Each row of a before or after table is a point. The points were changed in one or more steps. Then noise was added and the rows were shuffled. The steps act on columns, c1 being the first. Write out the steps. A step turns or swaps two columns, mirrors them in a line or flattens them onto one, adds a multiple of one to another, or multiplies or shifts one. Angles are multiples of 10 degrees, from the lower column toward the higher: turns from -170 to 170, lines from 10 to 170 but not 90. Use the fewest steps. Two steps may share a column if one is a turn and the other turns, adds or multiplies; they go together, in the order done. Otherwise the lowest column goes first.

Before (11 x 3):
[[-0.7 -1.2 -0.4]
 [ 2.0  5.4 -2.3]
 [ 3.6  1.2  1.5]
 [ 2.0  0.3 -1.5]
 [-4.2 -2.1  0.7]
 [ 4.1 -1.2 -1.6]
 [ 1.2  4.9 -0.9]
 [-5.8 -3.0  0.4]
 [-7.5 -3.4 -1.7]
 [ 2.0  4.9 -2.9]
 [ 0.5  4.7 -0.9]]
After:
[[-4.1 -3.2  3.4]
 [ 0.1  1.2 -0.6]
 [ 2.0 -3.3  1.9]
 [ 0.1 -0.5  2.6]
 [-0.3  2.8 -3.8]
 [-4.0 -3.8  2.9]
 [-0.4  4.3 -4.7]
 [-2.3  6.7 -4.8]
 [-3.4 -3.7  1.6]
 [-3.5 -3.5  0.8]
 [ 1.7 -0.2  4.5]]
Steps: turn c1 and c3 by 130 degrees; turn c1 and c2 by 140 degrees

Before (13 x 4):
[[-2.4 -5.3 -2.9  0.5]
 [ 0.0 -1.1  5.4  1.2]
 [-0.8  1.1  4.4 -2.4]
 [-0.4 -1.9 -2.8  0.0]
 [-0.7 -5.3 -2.9 -8.7]
 [ 6.2 -1.8 -2.4 -4.3]
 [-0.8  1.3 -2.0 -4.2]
 [-0.1 -4.2 -1.9  0.0]
 [-1.8  2.4 -2.1 -0.7]
 [-1.7  1.2 -3.2  1.0]
 [ 0.8 -1.9  7.3 -2.1]
 [-1.8 -3.4  0.6  0.9]
 [-1.3 -3.6 -2.7  0.3]]
After:
[[-0.7  5.9  5.8 -8.6]
 [-1.6  6.4 -0.5  0.3]
 [-1.0  2.7 -2.9  0.9]
 [-0.5  3.0  1.5 -0.2]
 [ 0.7 -2.1 -5.7 -2.0]
 [-0.5 -0.2  5.3 -4.2]
 [-1.4 -1.0  3.6 -0.6]
 [-0.7  4.2  0.6  0.2]
 [ 0.2 -1.8 -6.0  1.7]
 [-1.1  0.7  2.7  0.8]
 [ 0.0  4.7 -0.6 -0.1]
 [-0.5 -3.0 -1.6 -2.6]
 [ 4.3  2.6  4.2 -4.3]]
Steps: multiply c1 by 0.7; turn c2 and c3 by 150 degrees; add -0.7 times c4 to c3

Before, 13 rows:
[[ -1.0   5.1  -1.9  -3.2   3.0   1.0]
 [  2.3   4.5  -2.1  -1.3  -4.7  -2.5]
 [ -0.4   3.3  -2.9   0.2  -0.1  -1.8]
 [  0.4  -5.8  -1.7  -1.9   1.3   1.7]
 [ -3.2  -5.6  -0.6  -3.8   2.5   1.0]
 [ -4.0   1.8   0.9   6.1  -4.7  -0.2]
 [  3.4 -10.4   0.2  -1.1   1.8   1.8]
 [  0.7  -0.8  -2.7  -0.6   0.6  -2.1]
 [  0.5   0.6  -1.2  -5.3   0.7  -2.9]
 [  2.8   3.5   0.6  -4.5   1.6  -3.9]
 [ -0.7  -1.7  -0.5   3.4  -9.0   2.7]
 [ -0.8   1.2  -1.7   1.0  -1.6  -4.0]
 [  2.2   3.4  -5.6  -3.8  -1.8  -2.5]]
After, 13 rows:
[[-3.4  3.8  1.0 -2.9  3.3  1.9]
 [-4.3 -0.3 -0.2  4.7 -6.0 -0.6]
 [ 1.1 -0.6 -2.2 -0.6  0.6  2.8]
 [ 8.1 -7.0  1.9 -1.4  1.5  0.0]
 [ 0.1  3.8 -2.6 -0.7  0.7  5.4]
 [ 0.8  4.7 -3.6 -2.5  3.5 -0.6]
 [-2.1  2.7 -1.6  0.2  0.0  2.7]
 [ 0.0  0.7 -3.2 -2.4  3.0  1.2]
 [-1.3  0.8 -4.0  1.4 -1.4  1.7]
 [ 0.3 -6.5  0.9 -2.9  3.4  0.6]
 [ 3.5 -4.8  1.5 -1.5  1.7  1.8]
 [-0.4  5.2 -2.4  1.8 -2.1  1.9]
 [ 0.2 -2.1  2.5  5.8 -7.0  0.6]]
Steps: turn c1 and c2 by 30 degrees; turn c3 and c6 by -90 degrees; flatten c4 and c5 onto the line at 130 degrees

Before (11 x 9):
[[-3.7  2.1  2.8  2.6 -2.1  8.0 -2.0  0.1 -0.8]
 [-4.5 -2.3 -4.9 -0.8 -2.8 -3.1 -0.1 -0.2  2.3]
 [-2.3  2.9  0.2 -5.6 -4.9  5.1 -5.6 -3.8  6.1]
 [-3.7 -0.9  4.5 -2.5 -1.4  4.8 -4.6 -3.7  3.2]
 [-0.7 -0.3  2.0 -0.5  4.0  3.8  0.5 -1.6  1.2]
 [ 2.3 -0.7 -4.9 -7.3  1.4 -4.5 -4.2 -1.0  1.2]
 [-3.7  4.0 -0.5  5.1 -2.8 -3.1 -1.7 -2.3  2.0]
 [ 2.5 -0.4  1.7 -2.1 -3.1  0.1  0.8  7.3  0.0]
 [-1.4  0.1  3.1  1.6 -0.3  1.8 -2.8 -2.0 -3.1]
 [ 2.5 -1.4 -0.4 -2.9 -1.5 -1.9  1.5 -1.5 -2.7]
 [ 4.1 -0.8  1.1  0.4 -1.3  2.9 -4.2 -1.7  1.3]]
After:
[[ 0.5  1.6  2.3  0.7  4.2  3.3  0.3 -1.7  1.2]
 [ 2.9 -0.5  0.1  2.2 -2.9  0.3  0.6  7.4  0.1]
 [ 0.6  1.0  3.4 -1.6 -0.3  1.5 -2.9 -2.1 -3.0]
 [ 4.0  1.1 -0.9 -0.2 -1.4  2.9 -4.1 -2.0  1.2]
 [-0.5 -3.0 -5.4  7.1  1.5 -3.7 -4.2 -0.9  1.3]
 [-6.4 -3.3 -1.9  0.8 -2.7 -1.3 -0.1 -0.1  2.3]
 [-3.7  1.7  1.4 -5.0 -2.7 -4.8 -1.9 -2.3  2.1]
 [ 1.8 -2.1 -1.8  3.1 -1.5 -1.2  1.5 -1.5 -2.6]
 [-1.8  5.2  1.3  5.6 -4.8  2.9 -5.6 -3.7  6.2]
 [-1.0  1.8  5.9  2.6 -1.2  4.6 -4.7 -3.7  3.2]
 [-1.6  5.8  4.2 -2.4 -2.2  5.8 -1.8  0.1 -0.8]]
Steps: turn c1 and c3 by -30 degrees; turn c2 and c6 by -30 degrees; multiply c4 by -1

Before (10 x 11):
[[-3.6 -0.1 -0.3 -2.5  1.0  2.4  1.2 -3.3  2.1 -3.1  1.6]
 [ 6.9  0.9  2.0 -3.2 -5.1  0.5  1.5 -2.6 -5.8  0.0 -5.1]
 [-5.7 -3.6 -3.3 -1.7  2.4 -3.1  0.7 -5.2  0.3 -1.0 -0.1]
 [ 7.4 -3.6  1.4 -4.1 -7.2  1.4  5.9  1.1 -5.3  0.2 -2.1]
 [-4.7 -0.9  1.7  1.1 -0.3  2.0  0.3 -1.3 -4.4  3.1 -2.3]
 [-5.8  1.1 -3.4 -0.5  4.0 -1.5  3.7 -1.2  2.0 -1.3 -2.1]
 [-3.8  0.8  3.7  0.2 -0.7 -3.7 -0.7  0.5 -2.3  0.3 -0.3]
 [-3.4  1.7  1.1 -0.3  0.9 -1.7  0.0 -2.1 -0.7  6.6  1.1]
 [ 3.9 -0.7 -1.8 -0.1 -9.1  1.5  1.4 -0.4 -2.2 -0.3 -2.3]
 [-3.2  3.0  0.6 -3.8 -3.9 -0.9  0.6 -0.4 -7.0  3.6 -0.4]]
After (10 x 11):
[[ 2.0  6.9  0.8 -1.7  3.4  0.2 -0.6 -4.8 -2.8 -2.9 -1.8]
 [-3.5 -1.8 -9.5  0.1 -1.2 -2.3 -0.5  0.5  1.4  0.2 -2.5]
 [ 3.7  1.1  1.5 -0.4  1.6 -0.6  0.3 -2.2 -1.8  6.4  0.2]
 [-5.1 -5.0 -4.2 -2.8 -3.3 -5.6 -2.4 -0.8  0.9  0.9 -5.6]
 [ 2.5  2.4  1.2 -2.3 -0.4  2.0  1.8 -3.7  2.4 -3.3  0.2]
 [-7.7 -2.1 -6.5 -4.5 -3.8 -5.3  4.6  1.7  1.2  1.6 -1.6]
 [ 3.0  3.5  0.1  1.1 -1.0 -3.7 -1.6 -0.5  2.0  3.5 -2.6]
 [ 3.1  2.0  0.4  0.4 -2.9 -2.6 -0.4  0.8 -3.9  1.6 -0.7]
 [ 4.2 -0.5 -3.6 -3.8 -0.7 -7.1 -0.2 -0.4 -1.1  4.3 -0.6]
 [ 4.7  2.6  2.7 -0.7  3.7  1.7  1.9 -0.2 -1.7 -2.8 -2.6]]
Steps: turn c1 and c2 by -140 degrees; turn c3 and c5 by -70 degrees; turn c5 and c10 by -20 degrees; swap c6 and c9; turn c8 and c11 by 20 degrees; add 0.7 times c11 to c7

Before (11 x 14):
[[ 1.7 -1.0  0.0  1.3 -1.6  2.8  3.6 -2.9  1.2 -3.5 -0.8 -0.8  3.4  0.8]
 [-1.7 -2.3 -1.2  0.4 -1.9  2.8 -3.2  1.6  1.9 -1.4 -4.0 -7.6  0.9 -1.0]
 [18.0  0.4 -0.3 -1.7 -2.4 -2.0 -2.8  2.7  1.2  1.7  5.8  1.4  2.1 -2.6]
 [-2.5  2.9 -0.7  0.1 -0.7 -3.7 -1.3  4.0  2.3 -6.4 -3.0  0.1  1.7 -1.7]
 [-1.9  2.8  2.4  1.2  1.2 -2.8 -3.6  3.1 -6.1  2.7 -4.1 -1.6 -0.8 -1.0]
 [-1.9 -1.0  0.4 -2.3 -0.3 -0.9 -3.5 -7.3 -8.0  1.0  0.4 -0.4 -5.3 -2.1]
 [-0.7  2.9 -0.6 -2.0 -2.3 -1.4 -3.4  1.3  2.1  1.4 -0.5 -0.2  2.8  6.4]
 [-0.8 -5.7  2.1 -2.4 -1.7 -0.1 -0.5 -0.2  2.2  1.2 -2.1  0.1  1.9 -2.3]
 [-3.5  2.0 -0.6 -2.0  3.2 -0.2 -2.5  2.4  2.3  2.7 -1.2 -5.3  3.6 -2.6]
 [ 3.7  2.9 -1.1 -2.3  2.5  1.5  0.6  3.4  0.9 -0.2 -2.9 -3.1 -9.7 -2.6]
 [-2.9  2.1  0.4 -3.1 -2.3  3.3 -0.9 -0.3 -1.5 -1.5 -3.8  0.9  1.9 -2.4]]
After, 11 rows:
[[ -1.4  -3.6  -1.2  -2.7   0.3  -2.8  -3.3   6.3  -5.4   0.7  -5.9  -0.4
   -2.5   2.5]
 [ -1.2   0.5   1.1   0.0   1.1  -1.3  -1.2  -4.8   3.6  -6.5  -0.2   0.0
   -1.1   2.4]
 [ -1.0  -0.1  -4.1   1.2  -2.6  -2.1  -3.6  -3.8  -0.9   3.0  -7.3  -1.7
   -1.5   1.8]
 [ -2.3   4.0  -4.6  -2.4   0.2   1.0  -0.4   3.6   3.0   1.1   0.2   0.3
    0.8   0.8]
 [ -5.8   1.3  -0.5  -1.9   3.0  -0.5  -2.8  -2.2  -4.0   1.5   4.8   1.5
   -0.4 -17.7]
 [  6.3  -1.6   0.6  -2.1   2.5   0.7  -3.0  -2.8   1.9   1.5   1.2  -0.2
    0.7  -0.6]
 [ -3.3  -0.2   2.6  -2.3  -1.6  -3.8   0.2  -4.7   2.5  -0.6  -1.4  -3.1
   -3.2  -3.2]
 [ -1.4  -1.6  -1.4  -3.0   1.4   2.9  -1.0  -1.1   1.7  -1.7  -3.7   1.0
    2.4   3.0]
 [ -0.6   2.4   1.6   0.2   2.6   1.8  -3.4   0.3   4.6  -1.3  -1.1  -7.7
    2.0   2.2]
 [  0.3  -1.1  -0.5   1.2   1.4   3.3   3.6   2.9   1.3  -3.5   0.2  -0.9
    2.7  -1.6]
 [ -2.0   0.0   2.5  -1.9  -2.7   1.1  -2.8  -3.0   2.6   2.4   1.1  -5.5
    1.4   4.3]]
Steps: turn c1 and c14 by -100 degrees; turn c2 and c8 by -140 degrees; multiply c3 by 2; turn c3 and c5 by -160 degrees; flatten c6 and c13 onto the line at 40 degrees; turn c9 and c11 by 50 degrees
